Each wall is flat, endless, passes through zero and stands at right angles to its row. A trip goes straight from one point to another. List the walls that it crosses, first one first.

Walls:
(1): [-12 -40]
(2): [ 66 -32]
(3): [-17 -16]
(4): [-52 -32]
Trips:
[-26  13] to [ 76 -21] => 3, 4, 2
[-34   2] to [-15 -45] => 2
[ 34 -73] to [-19  11] => 2, 1
[15  0] to [-31  37] => 2, 4
[ 83 -15] to [30 32] => none
[-10 -26] to [40  2] => 4, 3, 1
[40 38] to [ -2 -27] => 1, 3, 4
[-65  45] to [ 10 -39] => 1, 2
[ 36 -26] to [-22  68] => 1, 2
[-38  24] to [ 51 -21] => 3, 4, 2, 1
[21 38] to [ 25 -32] => 1, 3

Walls:
(1): [-30   4  23 -18  32  -1 -51  32 -24 -56 -23]
(2): [ 12  51 -41 -10  16  26 -50  19  31  26   0]
(3): [ 13  -3  -6   8  26 -66 -12  79 -19 -15  -8]
(4): [-32  38   6 -55 -52 -59 -78 -30 -11  57 -35]
Trips:
[ 38 -41  -8 -26  14  24   8  -5 -72 -19 -16] to [  2   3  28  34  60  37 -18  40  -4 -44 -12] => 2
[ 26  63  65 -51  40 -24  38  -4  15 -77 -30] to [  37  -27   28  -14   18   -8   23 -121  -33   50  -45] => 3, 4, 1
[ 47  35 -24 -54  28   7 -18  40  30 -59 -28] to [-33 -28  11  46  38  -6 -33  -5 -14  17 -25] => 4, 2
[  3 -12   1  -6 -13  28 -12   2  56 -65 -16] to [  0 -17  -9 -24 -42 -38  33   3  30  23  73] => 2, 1, 4
[ 18 -31 -60  31   2  15  23   2  26   2  -4] to [ 11  57  69 -13  71  20   9 -19   5 -37  54] => 1
[-21  -6  32 -56 -16  14 -10   6 -27  72 -45] to [ 32  59  67 -10 -19  10 -11  31 -34 -51   8] => 3, 2, 4

Walls:
(1): [ 35  39 -13  43  21 -58  37  35 -27 -34  69  17  -9  32  17  -6 -23 -36
  12  12 -52  47  30 -73]
(2): [  57  -56  -31 -102   45   23   72   -9   25    8   29   -8    4  -32
  -85   -4    4   21   21  -24   33  -39   -5   12]
(3): [-51 -12   9 -31   8  66 -32   3   0   7  -8 -34  39  12  87 -56  42 -14
  26 -46 -35  22 -34 -21]
(4): [  1 -14 -16 -38 -70  58  42   3 -16  15 -32 -43  19  10  26 -50  14 -34
   1 -13  13  10 -26 -12]
(5): [-14  45 -33   2  56  13 -20  13 -24 -31   6 -54   1  11  -4 -32 -75  14
 -45 -22  28  48  12  -7]
(6): [ 12 -18  21 -21 -12  35 -10  43 -27  17  36  -8  36 -51   6 -12  33 -53
  20 -49  44 -46 -26   6]
Trips:
[ 42   9   4  -9 -22  26 -22 -36 -23 -32  13  16  11 -22  -5 -20  54 -42
   7 -90  26 -68  34 -18] to [-38  37  11   5  -3  47 -30  32   4  -2  31  -9 -23 -30   5  16  13 -25
 -47 -25  93  38  12  26] => 5, 2
[  9 -11  44 -23  16  46  27 -13  42  -4 -39 -56 -33   7  11   8  38 -26
  13 -23 -11 -13  62 -34] to [ 24 -69  -6  14 -12  -7 -71  52  40  45  31  35  -9  28  48  23 -11  -6
 -35  11 -36   0   2 -14] => 2, 1, 4, 6
[ 24 121 -10 -85 -19  18  48  56 -11 -16  69 -29   4   5  59  14  -3 -34
  29   6  -7   4  20  10] to [ 66   1 -11   7  43  25 -36 -18 -18  12  12  75  -3 -19 -25  17  29  42
  -4  -4  31  57  33  33] => 3, 4, 6, 1
[-11 -26   3 -28 -20  53  25 -56 -18 -16  12 -19  50  17  51  46 -25 -12
  10  37  68  32 -16  55] to [  -7   -6  -24   21  -26  -69 -108   11  -46    2   -6   -7   41   41
  -18  -48  -14   28   15  -30  -11  -80  -16  -20] => 2, 4

Walls:
(1): [ -2 -19  24 -22  14   6 -59 -30  24 -47 -11  13 -56  15 -42  41 -99   9
  20 -89 -33  64 -28  58 -19  21 -22  -8  -6  27  27  41  13 -34  32  41
  35  11  37  45 -29 -34   1 -40  66 -39  37  36]
(2): [ 16 -42  55  69  25 -39 -94   9 -16 -36  45 -23   0 -81 -17 -18  70 -19
  61 -29 -26  66  -5  26 -56  30 -22  19  -9  13  23  19 -50   0 -43  88
  37 -11  85 -54 -30   5 -18  10 -48 -22  33  47]
(3): [ 18  43 -52 -50  84 -33 -23  14  -9  17   8   0  36   8  42 -30  43  46
  -8 -37  35 -58 -22 -23  24  -4  15  -1  29  -7  33  -6  62  41  -5 -23
  61 -48   7  33  -9  29 -32 -25  24 -12  14 -29]
(4): [-40 -59 -50  35  14  -9 -13 -41   3  -3  -8 -23  42  53 -17 -35 -10  23
 -46  34 -15  68  11  55 -27  49  -4  37  -2  20   1   9  -9  20  28 -48
 -46   0 -25  -5  -6  71  31 -13 -22 -68 -76  17]
(5): [ 19 -83  31  49  16 -35   5 -40  64 112  18  76 -11   9  -2  17  -2  -9
  28  12  49   2  47  59  84   0 -47 -10  16   3 -47 -48  -4   3  23  -3
 -54  54  57  13  37 -31  33   5 -27   4  32  30]
Trips:
[-31  58  20 -48  25 -26 -13 -89 -13  16  48  59  17  -8  60 -69  54 -36
  22 -27 -31  31 -53  16  -8  26  27 -56 -44 -59  90 -13  37  62 -10  22
 -44 -97  36  73 -37   6 -49   3  15 -31  25  28] to [ 20 -52  44 -10 -51 -27  16  25 -36   1  -3 -16  20 -25   3  29   5 -35
  31 -21   0   6 -45 -12  23 -24  36 -18 -56 -66  -3  44 -28 -26 -23  50
  36 -23 -35  -9 -19 -29  37 -14 -37  18 -31 -12] => 3, 1
[  6 -32  54  -3 -14  20 -48 -56   3 -73 -80 -46 -18 -17   4 -20  38 -64
 -33 -11  -4 -12  39  58   6  14 -10 -11  40  61  -8  80 -20  36  42  22
 -27 -58  27  41  60  18  30  -7 -43  -7 -36   0] to [ 27  43 -10  -3 -23 -28  25  25  -3 -15  22   1  37  68 -10   8 -20  23
   3  18   1 -14  57  -2 -35  -4  -8  42  40  14 -34  24  30 -47 -33   0
  11  13 -41  63  52  18  39  25 -27  11 -35  16] => 2, 1
[  37  -35  -34  -42  -19   14   12   60   23  -76   22   -4   11   18
  -34  -12 -101 -110  -49  -47  -34  -15   54  -42  -11    8  -21   -5
   27   55  -30   51   63   50   -4   14   10    1  -28  -29    2  -37
  -69    2  -43   52   -7   18] to [-115   23   -9   29   17   26   12   52  -54  -26   13   -9   43   -4
  -32  -63   33   14  -13   -1   30  -88  -51  -71  -16   46   54   41
   55   11   25  -23  -44    2   22   33  -17    7   43  -44  -89   64
   50  -19   13   54  -25  -14] => 1, 3, 2, 4
[ 30  19  -8  -2 -28 -34 -10 -11 -28  37  12 -62   9  14  71 -50 -53 -34
  -8 -66  -7  45 -23  63  -5 -48  -4  -4  -9 -52 -36 -13 -64  15  40  -4
 -19 -70  51 -19 -20  63 -24  -8  30 -47 -15  11] to [-42  24  50  25 -33   1 -11 -32  -3 -16  -7  25  29   8 -40  16 -13 -68
 -26  -1 -23 -22   7 -23 -87  16   4  68  -2  -4 -40 -22  24  18   0 -76
  52  21  16  12  -8 -21  41 -33 -65   2  53 -23] => 3, 1
[ -17   48  -30   -7  -61   -6   39    3 -108  -29   25  -29   23   -1
   38   34   38   21  -33   13   18  -18   55   31   12   14   20  -99
  -33  -10  -15    2   37  -48   16   50   23   36   -2   -9   66    4
    6  -56   89  -16   29   37] to [ 32  10  36   5  36  53 -14 -19   3  -1 -36 -30  18 -21 -13 -38 -31 -50
 -92 -29  -2  10   6  -4  45 -32 -11  91  35   5  19   9 -16  21 -40  13
  -4 -25   2  26 -23  24  27  -4  60  14  -6 -48] => 1, 4
[-23  86  25  -6 -23  -1 -65 -16 -14  -4   0 -39  34 -11 -25   9 -57  73
  10 -33   2  83  34 -28 -82   7 -11  47 -24  55 -20  -4 -69 -45 -16  26
  31 -16  33   2  34 -42 -13  59 -24 -64 -70  49] to [ -13  -39  -24  -53   15    5   24  -83  -93   -5    5  -85    0  -31
   61   10    6   57   18    8   39  -57   10  -11  -63  -48  -49    3
   17   -9   23    9  -16    8    7  -38   -1 -101   -4    6   -9  -39
   15   30   25  -31  -14  -23] => 3, 1, 2
[ 73   3 -16  16  -5 -42 -24  -3  16  56  24 -91 -14  55 -46  46  16 -37
 -42  16 -19 -61 -11  23  24 -59 -58  -5   1 -30  40  -3  -1  -9  17 -45
   7 -56 -20  -7 -91  23 -13   4  -2 -53  37 -40] to [-101   51  -37   34  -12   40   -4   17   16   88  -34  -23  -36    0
   22  -19  -32   37   25   19    2   15   58   49    0    9   13    7
   32  -16  -25   51   11   22   13   -4  -40   46  -48   -3    5  -26
   44    6   39   -1  -46  -17] => 5, 3

Walls:
(1): [ 30   6  24  -1  31  10  -6 -40   8  44  11  39  14  15   6 -45  -7  19
 -21 -31 -15 -45 -12   8 -55  -6   7 -75 -40  37   2  63 -44 -51 -69 -28
 -18  -2   9  39 -19 -22  15  -7  -2  37   4 -17]
(2): [-14   2   1 -25 -24 -49 -21 -16  71  51  36 -11  13  44   8  29  -3  -7
 -35 -11  28 -46  61  -7  50  33 -43  25  10  22   6   6 -27  61  29   1
  15 -92   6 -14 -49  15  27  53  -7  33   0  33]
(3): [ -2   9  20  59 -21 -25  23  44  45 -16  53  40  56  21  -3  12  10 -18
 -55  49 -28  -9  -5   3  15  16  -7  16  14  29   7  59 -25  25  10  64
 -13  42  -5  28  25 -41 -17 -83 -39  -9 -11  28]
(4): [-13 -22  12  16  42  24 -85  -1 -12 -54 -59 -67  43  63  21  -5 -36  -6
 -40  47  33 -16   3  37  18  20   8  13 -13  44 -32  -2  52  61  19 -29
 -81  -3 -32 -14  56   4  -3 -35 -12 -27 -26  70]
(5): [ -31  -23  -24   34  -42    5  -22   26  -26  -54  -36   -2   79   -6
  -80   -3  -37   59  -29  -15  -41   50  -14 -100   22    7    5   66
  -54  -20   41  -57  -23    4  -74   17   34   37   25  -83   10    1
  -12   66  -18   30    4   20]
(6): [ 79  -6 -12  25  19  32  19  24  55  45 -81   5 -40   7  40  -8  47   8
 -35 -45  93 -42  25  54  -5 -26 -15 -45 -52  24  68 -34  44  29  76   9
 -40  -9 -25 -22 -30 -22 -49  61 -28  46   3 -69]
(7): [-19  24  20 -63 -56   4 -69   2  -5 -31  50  10  -3  32 -84  -6  41   1
 -13  27  47  -8  22 -33  14   5  28  23 -57 -69  -6 -37  27   9  42 -58
  56 -18  65  38 -27  -7 -46  47 -17 -26  12  24]
Trips:
[ -14  -27  -36    8  -15   20    8  -75  -23  -69  -18  -10   21  -73
   20    7  -35   65    7  -46  -64    5 -121  -65   19   11  -11 -104
   33    5    3  -52   51    3  -31   81   58   19   -8   17   24  -15
  -91  -40   12  -14   -1  -75] to [ 24   2  35  16 -47 -68  10  57  41  35  36   8  78 -10 -66  18   9 -38
  16  -6  14  22  31   6  47  35 -43 -36  -1 -60 -16 -14  25  36  16  41
 -77  15  -8  50  15  -1   1   5 -10 -23  46 -17] => 3, 7, 2, 6, 5
[  1  15 -16 -53 -22 -48   8 -25  34  53  82  25  33  -9  40 -10  46 -49
 -51  -2 -34   8  48  53   7  10  58 -72 -17  17  67  23  19 -10  -2 -21
  11   3   3   5 -48  82  -1  -3 -18 -11  20 -44] to [ -20   -8  -20  -52   46   38  -24    0   23   15   93  -42  -30  -25
   46  -22   23   31    4  -13   17  -10   15   22  -46   54   28   37
  -30  -18    1  -33   46   26  -70   38   -5  -24  -34  -48   19  -12
    0  -15   24    8 -105  -25] => 3, 7, 4, 1
[   1    6  -13  -21   -3   21    4  -31  -71  -39   29  -55   10  -32
  -16   -4   35   19   58  -57  -18   -3  -13  -45   27  -11    7   26
  -25   27   -4    4   -6   85  -34  -15  -24  -50    1   47    4  -34
  -31   58    3  -49  -58 -101] to [-14  53  -4  71  28 -15   1  13 -58 -86 -49   5  26  -9 -83 -27  19  14
 -58  63 -53  61 -30 -27 -68 -19 -26 -24  -8  39  19  34  22   8  62 -60
 -20 -36  68 -12 -15 -14   8 -24 -29 -49  91  -6] => 4, 3
[ 79 -19  35  69  15 -21  17  41  53 -14 -20 -42  75  17 -27  23   8  41
  23 -22 -32  16  35 -62   0   9  17 -14 -40  62  -5 -34  97 -19  27 -20
 -48  41 -34 -10  16 -58 -55  17  21 -24  35 -11] to [-20   3  15  -9 -14 -30 -71 -37  33 -20 -41  42 -41  -7  49 -29  54  57
  13  49  36 -39  -6   0 -22   6 -60  14  -5  58  15 -24  -5 -42 -57  -7
  41  44  -4  -8 -65  59 -27  59 -38  14 -72   2] => 1, 7, 3, 2, 4
[ 13  11  -2 -32  17  -3   3   1 101 -15 -14 -27 -83 -37 -17  19  22   8
  17 -23   1 -16 -10 -23  14  -3 -39   6 -32 -47 -46  -1 -17  16   8 -69
 -25 -73 -61  30   9 -51 -25 -18 -63  25 -53 -18] to [-58 -24  50 -20  -3  25 -70 -19  12  14  37  23 -52 -33  -5 -28  -2  18
  -9  62  -3  22  30  25   4  -6 -52 -34  28 -37  -9  45  46 -20  15  24
  25  32  79 -15 -12  41 -24  39 -18 -29 -38  -4] => 1, 6

Walls:
(1): [-44  10 -72  54  -9  -5  54  41  39  31 -28  14  11  49 -71  33  -2 -14
 -46 -42 -11  47 -17   5  -8 -25  25   1 -13  28 -24 -25 -67 -78 -87 -28
 -18  61  -3  -2 -64 -20  37  -2  15 -16 -36  43]
(2): [ 66  43  23 -21 -15  10 -62 -22 -30   1   2  23 -27 -27 -63   7 -27  20
 -27 -58 -17 -27  37  13  20  36  -2 -29  33  13  18 -10  17 -59  32 -29
  48 -76  13   7  23 -15  34  -6  27  -9  -8 -10]
(3): [-26  25  27 -56 -28  20 -40 -23  63  16   1 -23 -12   8  -3  35  56 -36
   2  40 -34  31 -86  22 -36  21 -36  31 -47  42 -46 -18 -10 -17   5   3
 -18  30   5   1  -2 -49  16  12  17  45  -9 -32]
(4): [-27  72 -15  33  16  31  64 109  39 -48  17  16  19   7   3 -13  35 -23
  58  -7  62   7  39 -52  32  24  -3   9  -1 -16  14 -20 -76 -42 -44  -2
  23 -41   4 -38  74  -5  13  32  21 -52  35  20]
(5): [ 11 -14  44   0 -43 -25  18  -6   8 -43  31 121  63 -63  -6  31   5 -28
  -2  31 -10  72  36  -4  25 -16  -8   9  32 -54  63 -29  19  31 -12  50
  -7 -71   6 -43  40 -25  11  43 -38 -44   5  19]
(6): [ 14  -9 -58 -34   4  -3 -95  24  -2   4  40  -5 -16  26 -77  -5 -54  -1
 -47  15  -3 -71 -41  18  -8  25  29  18 -26 -11  -4  27 -40 -81  82  -4
   1  45 -18   3 -37 -10  14 -21  27  26 -29 -15]
(7): [-13 -88   2   3  52 -82  31 -63 -19 -36  17  19 -16 -53  64  33  22   0
  47  26  17  75 -22 -17  24 -23 -36  60  -1 -34  42 -83 -52 -41 -16  38
 -27  -4  11  63 -55  27 -23  56  15  -9  22  11]
Trips:
[  -2  -34   61  -25   50  -41  -14   45  -27   12  -48   38   64  -22
   46  -53   35  -11    2   37    2   23  -19  -16  -81   -4  -20  -46
   31   28 -105   18   58  -10  -10   -2   42   10  -30   16    1   77
  -12  -51  -10   14   31  -13] to [ 28  61  40 -21 -73 -16  21 -11  -7 -43 -89 -23   3  10  48  54 -44 -13
  21  56 -17  27 -64   8  -7  43 -34 -49  47  -5 -79  -7  52  -7 -27  -8
 -10 -11 -19  48  11 -50 -30  15 -38  36 -14  41] => 5
[  3 -29 -15  15  62  13 -49 -13 -21 -32 -15  44  -4  43  38 -16  50  -2
  49  -7  57 -30 -44 -42 -25  -1  -7 -20  42  -6  -9  -9  95   4 -13  -2
  23 -40 -40 -68   6  26  60   9 -10  -4 -24  36] to [-23 -28  22  15  38 -73  11  60  40   3 -61  -4 -33  38  21  50 -14 -44
 -10 -19  14   1 -32  56 -26   1 -25 -67 -16   4  25  15  -4  25  28  25
   0   0  36 -41  12  11   5 -25  56  -4  45   7] => 2, 5, 3, 1
[ 32  44  39 -19 -23  75 -34 -47  -3 -14 -16 -24 -21 -32   7  18  58 -66
 -30  42 -28  19 -15  11 -73 -89   4  18  23 -21 -19 -70   9  -2  13  68
  25  31 -18  -5  -1 -46 -42 -11  42  29  26 -67] to [ -17    1  -39  -12  -13  -47   31   -4  -16 -106   27  -11   -8   28
   56   16  -23   21  -10   50   14  -94   -4  -18   23   46  -28   50
   10  -61   60   19   30   -6  -20    0  -38   29   14  -20  -31  -34
  -33   -1   39   31  -11  -46] => 6, 5, 3, 4
[-70 -53 -43 -10  70  -7  -7 -17 -53   3 -73  62   5 -44  20 -37 -46  40
  83 -66  -8 -15  -4  24 -65 -33 -31 -35  31  -1  -2 -55 -22  13 -19 -42
  56 -32 -56 -39  37 -65  25  43   0   4   5  -6] to [-22   8  -8 -31  -6 -16 -19  24 -11  15  41  81 -11  11  13  11  42   5
  20 -34  40  -2 113 -38 -21  22  -7  41  12   6 -23 -46   4 -44  80  17
  -4  29  21  40  13   2 -33 -25 -45  14   3 -44] => 6
[-10 -12  31 -18  53  18 -90  92   5   2   3 -43 -45   5 -27 -52  23  26
 -11  -8 -28  49 -18 -27  92  89  94  53  22  60 -25  -6 -18 -28  34  28
  76 -41 -20  42  12 -14  36  -5 -59  16  10  58] to [ 46  25  50 -41  18  27   0  23 -36  53 -11  11  12  14  33  60   4   7
  26 -21 -15 -18  18 104 -55  14   2  28 -32  43  21 -56  14  50 -13  58
 -20 -11  21  50  10   6  22  29 -20 -15 -51  59] => 4, 6, 5, 7

Walls:
(1): [-29  53 -32  31 -43  41   3  -5 -29  -1 -68  21  10   9   1 -72 -26 -65
 -26 -25  -3  -6  15 -36 -56  22  -7  64 -20  27   0  32   5 -45  38 -25
  61  33 -48 -45  15  25 -34 -56  63 -12 -46   3]
(2): [-36  31 -38  34  -9 -21 -46 -10  17 -23  21  -1  17  61   6  12 -13  -3
 -22 -14  16  36  94  -3  10 -54 -27 -27  44 -18 -70 -26 -36  -1  20  44
 -44  -4  34  58  19 -13  33   0  60  27  -5  92]
(3): [ -1   4   9 -47  49 -58  78 -23  42  23  39  26  28 -12  15  51   6 -39
 -27  53  28  22  36  20  34 -48 -13   7   8   5 -25  42  12 -55   9 -15
  56  -2  49  48 -10  24  13  42  11  15 -27 -17]
(4): [-34 -19   0 -40  56  20  13 -56   3 -12   7  25   7  17   5  81 -17  -4
  14 -44  -2 -22 -33 -15 -14  19  19 -14  43 -36 -22   2  71  20 -14 -11
 -10 -58  -8 -51   8 -43 -18  -4  45  35   1  37]
(5): [-13  -7  32  56 -31 -23  66 -37 -75   3  29  -7  33  68  16  -6 -50  36
  23 -52  29  28  28  38 -11 -52  14  -5 -45 -82  -8  77  14 -35 -16 -46
  57 -10  32  -7 -43  16 -16  27  27 -20  61  -3]
(6): [ -3  25  41 -31 -60 -34  23  20  73  23  35   1 -15  23  19  57 -12 -56
  -5  69 -14  73  29   2  74  19 -37 -31 -50 -43 -24  29  15 -13  34 -98
 -47   7 -14  40  26 -69  53  32  -4  46   2  12]
(7): [-26 -43  88  47  35 -44  15 -17  -9  32   1  15  16 -20 -44  77  61  29
  -3 -10  66 -50  15  57  -1  92  54 -10  52  -1  40 -11  14 -21  50  36
  -3 -53  22  62  37  -6 -15  37  30 -10  27  -8]
(8): [-14  26 -65   5 -40  13  83 -20 -21  37 -17  26 -35 -67  15 -10 -52  -5
  41 -21  22 -11  23 -26  13 -60  22 -13 -12  17  10 -11 -44  16  29  65
 -51  31  12  -6 -11  40  -5  16   6   9  27  -2]
(9): [ 44  38   2  -8 -73 -58 -18 -11 -43 -78 -37  -7 -35  13   1 -41 -83 -11
 -62  -6 -10   8 -17 -17 -27  -3 -21 -25   5  31  33 -28  -6  51 -50   6
  22 -34   4  47   1  30  11  -2 -52 -25  11  -4]
Trips:
[ 59  13 -30 -19 -42 -32 -29 -22  -6 -29  43 -10 -49 -12 -33  -8  -5  36
  18   7 -63  18  11 -26   6 -28  -6  24  42  15 -54  21 -12  39  50  -2
  -8  47 -24  -3  58  27  76  -7 -20 -14  30  -8] to [-59 -26  -6 -31   7   9  -4   5  20 -19 -10 -52 -83  66 -12 -69 -11 -27
 -49 -60  16  14   6 -38  -9 -27 -69  -5 -14 -26  22   1  11   7  -8  78
 -31  37 -18 -40   2  25 -39  90 -16   3 -38  94] => 1, 6, 4
[ 19 -10  24  38  17  -6 -18 -30  19 -28  12 -33  23   2  85 -56   3  47
 -93  -7 -17  14  -7  -8 -54  14  17  22  14   2 -64   0 -23  16  -1  38
  76  69  66  17   0 -16  39 -88 -70  40  66 -27] to [ 28  11 -62 -28 -24 -15  -4 -37  86 -36  -7  -2 -24 -24  -6   7  48 -17
 -35  -4  11 -23   7 -22 -16  62   1 -37 -10 -31  -3  50 -11  53 -26 -37
 -67  63  60  21  -3 -10  -4  -5 -24 -34  -2 -19] => 1, 5, 6, 2, 8
